Each row is a point. A path goes straight from each point to the next, and from the last back to the first. The post is the endless flat space through its rows: a point in 2 columns, a line in 3, a plane in 4, and so on, so that a path can go around it. Count how often the path circles the post. Going back the other way cancels.

Post:
0:  0.03 -0.35  0.33
1: -0.19 -0.25 -0.56
Path (9 x 3):
0: -0.45  0.04  0.58
1: -0.57 -0.55  0.48
2: -0.23 -0.53 -0.20
3:  0.56 -0.77  0.29
4:  0.36  0.03 -0.53
5:  0.03 -0.03 -0.41
6:  0.57 -0.42 -0.46
7:  0.04 -0.72 -0.46
8: -0.23 -0.53  0.09
Times around: 0

Post, 7 rows:
0:  0.08  0.02 -0.85 -0.52 -0.38 -0.44  0.44 -0.29
1: -0.17 -0.10  0.15  0.36  0.10 -0.30 -0.06  0.36
2: -0.17 -0.26 -0.21  0.63 -0.67  0.91 -0.27 -0.91
3:  0.03 -0.28  0.49  0.86  0.60  0.11  0.54 -0.05
4: -0.44 -0.14 -0.02 -0.19  0.53  0.04 -0.85 -0.74
5: -0.48 -0.29  0.53 -0.31  0.16  0.73 -0.63 -0.58
6:  0.16 -0.08 -0.01  1.05  0.80  0.38  0.70  0.85
Path, 9 rows:
0: -0.49 -0.48  0.02  0.09 -0.27 -0.14 -0.18 -0.63
1: -0.12 -0.78  0.10  0.25  0.62  0.04  0.41 -0.08
2:  0.09 -0.56  0.54  0.38  0.08 -0.02 -0.56 -0.32
3:  0.10 -0.02  0.15  0.24  0.25  0.00 -0.07  0.18
4: -0.18  0.69 -0.35  0.30  0.30 -0.05 -0.35  0.15
5: -0.10  0.14  0.72  0.61  0.48  0.21  0.67  0.52
6:  0.39  0.25  0.00  0.54  0.05  0.04  0.13 -0.48
7:  0.21 -0.10 -0.47  0.14  0.61 -0.12  0.00 -0.44
8: -0.24 -0.57  0.11  0.18  0.14  0.58 -0.14 -0.31
Times around: 0

Post, 10 rows:
0:  0.15 -0.04  0.07 -0.96  0.46  0.59 -0.13  1.15 -0.47 -0.33  0.00
1:  0.12  0.61  0.51  0.36  0.52  0.54 -0.51  0.51 -0.38 -0.14 -0.43
2: -0.24  0.35  0.24  0.55 -1.13  0.14  0.09  0.37  0.34  0.61  0.09
3: -0.57  0.48 -1.04  0.30  0.31 -0.63 -0.48 -0.18  0.05 -0.34  0.25
4:  0.19 -0.41  0.52 -0.26  0.51 -0.45  0.79 -0.15 -0.42  0.59 -0.36
5: -0.32  0.20  0.19 -0.73 -0.22 -0.76  0.23  0.13 -0.51 -0.33  0.57
6: -0.23  0.07  0.60 -0.24  0.52  0.35 -0.46  0.76  0.62 -0.11 -0.44
7:  0.30 -0.10  0.41 -0.15  0.32  0.81  0.42  0.60  0.35  0.09  0.61
8: -0.55  0.34 -0.08  0.01  0.51 -0.06 -0.70 -0.34 -0.84  0.12  0.00
9: -0.03  0.10  0.36  0.58 -0.57  0.25 -0.01 -0.57  0.20  0.20 -0.58
Path, 16 rows:
0:  0.26  0.32 -0.84 -0.36  0.32  0.15 -0.16  0.06  0.06  0.62 -0.02
1:  0.64  0.34 -0.12  0.12 -0.37  0.05 -0.02  0.19  0.14 -0.69  0.01
2:  0.22 -0.80  0.17 -0.11 -0.17 -0.37 -0.15  0.17 -0.43 -0.39 -0.84
3: -0.38  0.05 -0.01 -0.26  0.22 -0.24 -0.34  0.58 -0.84 -1.00 -0.16
4: -0.08 -0.42  0.28 -0.12  0.48 -0.41 -0.70  0.39 -0.73  0.18 -0.39
5:  0.07 -0.32 -0.35 -0.53  0.22 -0.23 -0.17  0.21 -0.09  0.65  0.53
6:  0.25  0.43 -0.13  0.21 -0.76  0.00  0.62  0.31 -0.09  0.54  0.41
7:  0.30  0.53  0.05 -0.32  0.06 -0.05 -0.51  0.09  0.16 -0.14  0.26
8: -0.35  0.12  0.68 -0.02  0.23  0.51  0.08 -0.19  0.50  0.83 -0.18
9: -0.14  0.08  0.77 -0.29  0.15  0.20  0.19 -0.03 -0.78  0.36 -0.47
10: -0.54 -0.14  0.71  0.65 -0.06 -0.03  0.14 -0.10  0.48  0.08  0.09
11:  0.60 -0.04  0.48  0.05  0.77  0.16 -0.09  0.88 -0.45 -0.73 -0.49
12:  0.27 -0.14 -0.36 -0.50 -0.10 -0.08 -0.44  0.30 -0.18 -0.10 -0.62
13:  0.43  0.20 -0.14 -0.79  0.57 -0.07 -0.06  0.12 -0.11  0.18 -0.28
14:  0.25  0.29  0.41  0.18  0.33  0.65  0.58 -0.15  0.33  0.50  0.03
15: -0.34  0.48  0.18 -0.70 -0.20 -0.24  0.28 -0.03 -0.12  0.17 -0.62
Times around: 1

Post:
0:  0.17 -0.39 -0.02  0.54  0.51 -0.79 -0.14  0.47  0.11 -0.14 -0.35  0.43  0.11  0.80
1: -0.31  0.63  0.07 -0.14  0.25  0.41  0.53 -0.16 -0.47  0.15 -0.44  0.66  0.00  0.03
2:  0.43 -0.37  0.80 -0.16  0.58 -1.02 -0.22 -0.60 -0.25 -0.07 -0.20  0.18  0.61 -0.14
3: -0.77  0.12 -0.06  0.57 -0.30  0.00 -0.36 -0.24  0.33 -0.24  0.94  0.87 -0.62  0.26
4:  0.39 -0.30  0.49  0.32 -0.35 -0.04 -0.39  0.14  0.50 -0.10  0.87 -0.21  0.35  0.52
5:  0.52 -0.07 -0.18  0.27  0.69 -0.23 -1.04  0.16 -0.06  0.35 -0.70 -0.02  0.29  0.31
6:  0.15 -0.06 -1.10  0.50 -0.52 -0.39  0.07 -0.26  0.21  0.10  0.24 -0.74  0.56  0.85
7:  0.02 -0.38 -0.28  0.32 -0.37 -0.14  0.23 -0.09  0.13 -0.18 -0.69  0.45 -0.28 -0.16
8: -0.02  0.78  0.59  0.14  0.71 -0.29 -0.46  0.30 -1.12  0.00  0.43 -0.07  0.34 -0.15
9: -0.35 -0.28 -0.61  0.78  0.24  0.35 -0.03 -0.04  0.40 -0.30  0.23  0.19 -0.45  0.34
10: -0.60 -0.59 -0.01 -0.89  0.95 -0.82  0.20  0.21 -0.04 -0.11 -0.43 -0.07 -0.38  0.66
11: -0.13  0.20 -0.64 -0.44  0.45 -0.91  0.25 -0.04  0.14 -0.17  0.05  0.06  0.40  0.03
12: -0.32  0.12 -0.09  0.80  0.17  0.30  0.64  0.41 -0.20  0.79 -0.18  0.68 -0.49  0.09
Path:
0: -0.36  0.11  0.10  0.20  0.59 -0.49  0.15  0.21 -0.91  0.05 -0.02  0.24 -0.19  0.52
1: -0.32 -1.00 -0.68  0.18  0.62  0.13  0.20 -0.20 -0.26  0.02 -0.25 -0.12 -0.10  0.04
2: -0.09  0.51  0.01  0.12  0.11 -0.17 -0.07  0.35 -0.07 -0.65  0.26  0.21  0.83  0.04
3:  0.24  0.47  0.18  0.29  0.09 -0.09 -0.57 -0.09  0.42 -0.19  0.25  0.00  0.44  0.02
4:  0.26 -0.45 -0.01  0.23  0.54 -0.59  0.41 -0.08  0.43  0.30 -0.70  0.16 -0.38  0.16
5:  0.11 -0.14 -0.10 -0.13 -0.11 -0.64 -0.03 -0.24  0.17 -0.24  0.36  0.30 -0.07  0.28
6:  0.01  0.04 -0.11  0.03 -0.01 -0.22 -0.01 -0.09  0.43  0.25  0.36  0.59 -0.57  0.05
7: -0.08  0.32 -0.22  0.88  0.45 -0.07  0.60 -0.40 -0.11 -0.04 -0.20 -0.13 -0.17 -0.50
8: -0.25  0.46 -0.69 -0.04  0.04  0.57 -0.12  0.07  0.76  0.64  0.64 -0.57  0.29  0.30
9: -0.54 -0.13 -0.27  0.31  0.03 -0.69 -0.46 -0.12  0.15  0.42 -0.51  1.24  0.10 -0.49
10:  0.22 -0.27  0.05 -0.67  0.27 -0.33  0.38 -0.33 -0.14 -0.08 -0.24 -0.16  0.63  0.10
11: -0.39  0.07 -0.53  0.13  0.17 -0.66 -0.33  0.17  0.14 -0.19  0.81  0.42  0.44  0.05
12: -0.25  0.41 -0.47  0.21 -0.39 -0.18  0.48 -0.25  0.28 -0.10 -0.29  0.44  0.55 -0.10
13:  0.30 -0.11 -0.26  0.43  0.14 -0.89  0.44 -0.09  0.38  0.64 -0.59 -0.41  0.34  0.49
14: -0.47  0.13 -0.07  0.32  0.76 -0.13 -0.04 -0.28 -0.01  0.24 -0.04  0.00 -0.42  0.23
15: -0.33 -0.29  0.10  0.44  1.36 -1.23 -0.10  0.30  0.04 -0.27 -0.52  0.31  0.49  0.14
16: -0.72 -0.73  0.41  0.83  0.28 -0.57  0.10  0.02 -0.34  0.44  0.47  0.11 -0.35  0.20
17: -0.40 -0.13 -0.32  0.42 -0.11  0.42 -0.27  0.84 -0.48  0.20  0.24  0.08 -0.55  0.51
18: -0.22 -0.26 -0.21 -0.32  0.91 -0.96 -0.57 -0.44  0.09 -0.52 -0.16  0.77 -0.23  0.19
19:  0.23  0.00  0.65  0.00 -0.15  0.01 -0.52 -0.84  0.07  0.33  0.68  0.15  0.05  0.64
Times around: 0
